Each row of a before or after table is a point. The points were changed in one or more steps. Then noise was added and the rows were shuffled. The steps act on columns, c1 being the first. What was done? A step turns or swaps two columns, mirrors them in a line or flattens them onto one, adds a multiple of one to another, or multiplies or shifts one. Angles are multiples of 10 degrees, from the lower column toward the higher: turns from -170 to 170, lines from 10 to 170 but not 90. Use the fewest steps. Two steps may share a column if one is a turn and the other turns, adds or multiplies; they go together, in the order done. Otherwise the lowest column goes first.

Before (14 x 2):
[31 -53]
[-25 -60]
[-18 -9]
[-2 13]
[42 44]
[-5 3]
[-21 58]
[-20 -16]
[-72 -55]
[51 36]
[66 46]
[39 37]
[-28 -7]
[65 52]
After (14 x 2):
[61 -20]
[80 -18]
[-4 3]
[77 -21]
[55 -4]
[-23 16]
[-25 6]
[31 53]
[8 11]
[58 -4]
[-17 -61]
[-63 -18]
[-22 8]
[-90 19]
Steps: turn c1 and c2 by -50 degrees

Before:
[6 19 10]
[33 -26 9]
[-26 -5 -24]
[70 21 31]
[70 51 43]
[-68 0 -135]
[47 -18 46]
[-44 -5 40]
[12 -6 -2]
[34 -13 19]
[33 0 -68]
[12 -12 41]
[42 25 -70]
[70 -13 -10]
After (14 x 3):
[39 84 -69]
[-68 56 -136]
[43 28 10]
[-41 55 37]
[34 48 26]
[15 45 46]
[6 52 -4]
[72 112 40]
[28 59 -70]
[72 52 -8]
[46 38 46]
[-27 54 -20]
[8 78 13]
[69 79 27]
Steps: shift c2 by 60

Before, 11 rows:
[-1 -26 22 -19 39 3]
[2 8 -41 -31 49 -4]
[32 -9 -9 36 -49 7]
[-46 -4 7 -35 -23 62]
[23 -15 24 -38 14 65]
[19 -28 -40 51 -12 3]
[9 -12 40 18 -48 74]
[-27 -7 -24 32 -38 25]
[-2 -7 2 -37 -12 7]
[-58 -3 40 10 28 0]
[-18 13 34 19 2 24]
After:
[-33 -10 6 -107 -23 60]
[23 -82 -39 153 -11 2]
[-21 -79 23 -56 39 1]
[-7 -23 -24 92 -37 24]
[32 -36 37 55 -47 74]
[-24 24 -39 -92 53 -2]
[56 -23 -11 110 -47 6]
[-74 -11 40 27 28 0]
[-22 39 36 61 3 26]
[2 -20 3 -109 -11 8]
[18 -46 25 -115 14 68]
Steps: add -0.5 times c5 to c1; multiply c2 by 3; multiply c4 by 3

Before, 13 rows:
[29 -27 -54 2 -58 -49 32 -11 77]
[18 -41 -51 55 -31 -63 2 34 57]
[26 -17 -51 23 28 41 34 -9 -3]
[65 32 43 -61 50 -75 39 17 -34]
[-16 23 3 -21 17 54 -11 36 -32]
[-24 33 -35 58 -21 25 43 18 -32]
[-25 62 -29 41 0 29 4 1 29]
[-84 32 -12 -55 26 -28 47 55 -65]
[8 -34 17 69 -14 20 16 -61 57]
[22 -8 -17 54 -24 -22 8 -27 23]
[53 6 40 -38 63 -87 -34 -45 -42]
[-60 36 -3 -3 49 13 54 88 -20]
[47 18 12 -57 96 -107 -1 -43 -14]
After (13 x 9):
[19 7 -25 -21 -15 58 1 44 7]
[46 -11 15 -67 63 -63 84 36 -7]
[-21 -3 -49 54 23 -23 -27 -35 -4]
[-14 -2 -11 71 15 12 -37 -83 -13]
[33 0 -81 22 27 40 20 -5 -9]
[-60 -7 -82 -1 28 -57 33 -69 39]
[50 3 -32 -1 -59 18 57 74 57]
[-20 4 -65 57 -23 34 -2 38 -6]
[-3 7 -56 39 -23 36 -21 -22 17]
[-32 -5 -78 58 15 -71 -42 -21 61]
[26 -7 -42 -56 -82 -21 86 87 -1]
[96 -17 -14 -64 47 -104 44 -17 -45]
[64 -14 9 -35 49 -79 -4 3 -59]
Steps: swap c1 and c5; flatten c2 and c6 onto the line at 80 degrees; shift c3 by -30; add -0.7 times c4 to c7; turn c8 and c9 by 50 degrees

Before (12 x 12):
[-1 -76 -32 17 31 36 44 28 62 27 0 -1]
[-2 54 -14 -12 54 2 35 7 -10 17 -13 16]
[5 -36 21 -24 -23 -12 -66 -26 30 -43 -21 14]
[70 -73 -32 39 71 4 45 79 29 27 104 -37]
[25 -46 -15 7 0 19 -15 77 134 -31 31 6]
[-13 -29 12 2 -12 -63 0 11 87 20 51 -10]
[-6 33 -77 -8 19 -14 81 -26 -35 -26 9 41]
[47 -84 53 34 -31 64 41 99 41 -13 51 -25]
[-49 20 6 -24 62 -24 25 -57 8 -40 25 60]
[9 -28 27 -75 18 -35 36 5 -3 -38 -35 38]
[-37 16 -53 -88 38 28 51 -14 -32 1 24 14]
[60 -9 -33 -22 43 29 73 -10 27 48 65 32]
After (12 x 12):
[-36 58 -54 -89 39 23 49 -13 -31 0 27 14]
[58 30 -30 -22 44 64 77 -11 25 48 28 31]
[-6 70 -78 -8 19 8 79 -26 -35 -26 -14 42]
[71 -33 -34 41 69 104 44 78 28 26 5 -35]
[24 -7 -14 6 0 33 -14 78 135 -33 19 7]
[-14 11 12 3 -11 50 -4 11 86 20 -60 -10]
[2 5 20 -22 -24 -23 -62 -25 28 -44 -10 16]
[48 -41 54 34 -32 54 42 100 39 -12 65 -24]
[2 93 -11 -13 56 -10 36 8 -9 17 1 16]
[-52 59 4 -27 62 26 25 -58 9 -40 -24 63]
[-3 -36 -31 16 35 -1 44 28 62 26 38 -1]
[11 11 28 -76 14 -33 38 4 -2 -37 -37 34]
Steps: shift c2 by 40; swap c6 and c11

Before (10 x 14):
[49 32 4 -48 37 -44 -16 -37 24 27 -58 -26 6 29]
[-6 1 6 -93 70 -33 71 16 -19 78 -19 18 -31 24]
[-68 45 -35 15 -26 5 -43 61 -33 -33 64 -14 -48 30]
[65 -32 -3 -70 6 -77 17 -64 68 23 -6 14 15 33]
[-37 -82 27 -46 80 58 59 -33 34 57 -40 -49 5 52]
[5 52 10 -15 -38 33 -27 -31 -4 7 31 9 -49 2]
[-6 -75 -21 -20 69 17 90 9 -29 34 -52 -18 -36 1]
[-49 -31 -10 -77 83 10 76 4 25 0 -59 7 -54 6]
[49 43 -4 -85 -24 -28 -31 64 -6 -23 43 -21 -56 -4]
[4 52 -15 -9 5 4 -60 29 15 -8 67 6 -1 -42]
After, 10 rows:
[66 -30 7 -74 7 -78 34 -69 48 -9 -5 16 16 16]
[-37 -80 81 -47 77 57 75 -33 23 29 -41 -50 3 4]
[-6 -2 55 -89 72 -37 72 9 -13 36 -15 16 -27 -28]
[49 44 -23 -89 -22 -28 -26 65 -3 -69 39 -20 -57 13]
[1 49 -12 -11 4 3 -72 25 6 -16 70 3 3 7]
[-3 -77 28 -22 66 19 72 7 -21 27 -53 -18 -37 -55]
[-67 43 -55 16 -25 2 -13 60 -23 -29 63 -17 -50 52]
[52 35 32 -47 41 -42 8 -40 18 3 -60 -27 7 33]
[5 51 -18 -16 -39 35 -18 -27 -1 -4 35 6 -44 20]
[-47 -35 50 -77 87 13 62 5 16 -40 -59 5 -51 -44]
Steps: add 0.7 times c5 to c3; add 0.5 times c4 to c10; turn c7 and c14 by -40 degrees; multiply c9 by 0.7

Before:
[44 5 43 -36 12 57 48 -29 -17 -56 55 -55 -13 -15 56 -38 19 43 -32 -3]
[62 -23 -5 -23 -9 55 15 31 66 -2 -53 39 -74 28 58 -83 67 -42 64 3]
[42 15 32 41 -10 4 -53 -20 42 41 5 -71 13 -31 29 2 -11 -57 -39 -64]
[96 58 24 -16 3 -35 19 38 -70 -14 -74 20 33 -50 -18 55 -59 31 48 39]
[14 -11 61 27 36 -44 30 -30 -40 -57 18 65 -39 24 -28 29 -35 -8 -5 -19]
[119 59 -45 21 -54 64 -17 -20 31 -60 21 65 31 57 -18 7 62 -4 -13 -66]
[15 8 -28 14 -43 -57 -37 15 -43 -38 28 -30 40 1 -24 -74 -45 -23 -27 -56]
[22 35 -46 -10 19 -20 24 -81 -39 47 19 -48 -82 -28 59 7 -30 7 47 5]
After (8 x 20):
[22 35 -46 -10 84 -18 25 -79 -38 47 15 -49 -4 -27 59 -3 -28 5 48 4]
[17 7 -27 15 -46 -14 -38 15 -43 -39 28 -30 36 0 -22 -90 -46 -10 -27 -56]
[14 -12 63 24 45 -55 31 -27 -41 -57 19 61 -28 26 -29 1 -33 -3 -2 -17]
[63 -23 -6 -25 73 86 17 29 67 -4 -55 39 20 29 62 -45 68 -14 66 4]
[42 14 31 42 -15 2 -54 -18 43 40 6 -74 6 -30 28 4 -10 -23 -40 -63]
[97 59 22 -19 -32 -56 17 39 -70 -14 -74 21 -9 -49 -17 27 -59 12 46 41]
[119 60 -44 22 -40 52 -19 -24 32 -60 21 66 48 57 -17 36 64 -1 -10 -67]
[45 2 42 -37 15 66 48 -29 -17 -55 55 -52 -11 -14 57 -5 18 18 -35 -4]
Steps: mirror c5 and c13 in the line at 140 degrees; turn c6 and c16 by 30 degrees; multiply c18 by 0.4

Before, 8 rows:
[38 -25 -39 43 80 -33 -2 53 -21 -17 -35 44 27 -4 9 -8 24 32 -1 53 -1 11 24 -25 4 -58 42 -29 -48 -5 -11 23]
[-44 -93 -26 60 -62 0 53 -78 -109 -51 80 46 61 -1 12 -94 13 -13 -98 11 27 -69 34 56 66 22 70 15 91 -10 71 -68]
[15 41 -1 15 30 -37 -13 1 19 -38 21 -52 -8 -20 -28 25 18 -21 32 -8 32 10 12 15 34 -1 -127 -12 32 -15 -36 -25]
[10 3 -13 -4 6 -60 -6 -27 45 3 -35 50 -33 -15 -3 -13 72 24 49 -42 -21 -13 -40 6 -26 6 -80 8 7 14 5 -45]
[-12 42 -18 -26 4 4 16 -27 59 -27 -14 9 -27 60 -18 21 -54 51 39 -30 -34 -10 4 15 27 28 -86 39 -6 15 4 -46]
[62 -1 52 41 -5 -69 -13 30 3 -22 -86 13 -10 51 2 17 31 20 10 72 35 -66 11 -29 46 -69 76 -28 -25 -45 -8 3]
[-1 40 1 -53 -18 8 26 41 52 -6 33 -16 -2 37 -18 -3 -25 48 52 -59 17 -10 16 19 -57 7 -178 29 54 61 -13 -48]
[97 18 28 8 65 -5 32 49 -9 -38 -12 10 -20 -19 -4 28 36 -8 15 51 14 -79 0 -21 -9 -52 76 4 -11 -49 -19 2]
After (8 x 32):
[-50 -1 71 42 -5 -206 -18 -43 8 -14 -38 7 -10 51 32 -26 -8 17 5 74 43 -20 7 -33 43 -75 90 -24 -34 -50 -11 -3]
[9 34 8 16 31 -37 -10 0 14 -28 35 -48 -13 -14 -33 -24 9 -25 33 -8 22 10 -6 15 38 4 -112 -14 40 -9 -35 -29]
[-5 42 -4 -48 -23 46 14 -45 58 -9 22 -16 2 37 -2 18 13 47 58 -58 20 10 5 18 -65 9 -173 22 51 62 -17 -45]
[17 43 -14 -19 6 -9 8 21 62 -27 -13 20 -18 56 -10 32 50 55 44 -32 -21 5 -11 11 27 32 -71 39 0 19 2 -47]
[47 -29 32 42 73 -99 -5 -60 -24 -23 -17 49 37 -4 3 -9 -26 38 -5 56 8 1 4 -25 4 -59 39 -33 -46 -7 -6 19]
[-5 29 94 8 66 -20 32 -39 -16 -45 0 12 -24 -19 26 -54 -3 -15 15 48 6 -15 20 -20 -4 -53 97 -2 -13 -49 -14 -1]
[22 9 9 -4 4 -138 -14 43 46 3 -4 44 -26 -22 7 -48 -66 27 54 -39 -20 -1 14 5 -31 5 -85 8 16 9 8 -50]
[13 -89 -53 65 -60 81 55 47 -103 -48 64 49 62 -7 38 50 -78 -25 -91 9 22 -25 -66 62 68 20 9 10 90 -11 76 -65]
Steps: turn c1 and c3 by 80 degrees; turn c6 and c11 by -30 degrees; multiply c6 by 2; turn c8 and c23 by 150 degrees; flatten c15 and c22 onto the line at 150 degrees; add 0.7 times c16 to c27; turn c16 and c17 by 130 degrees; turn c18 and c21 by 10 degrees
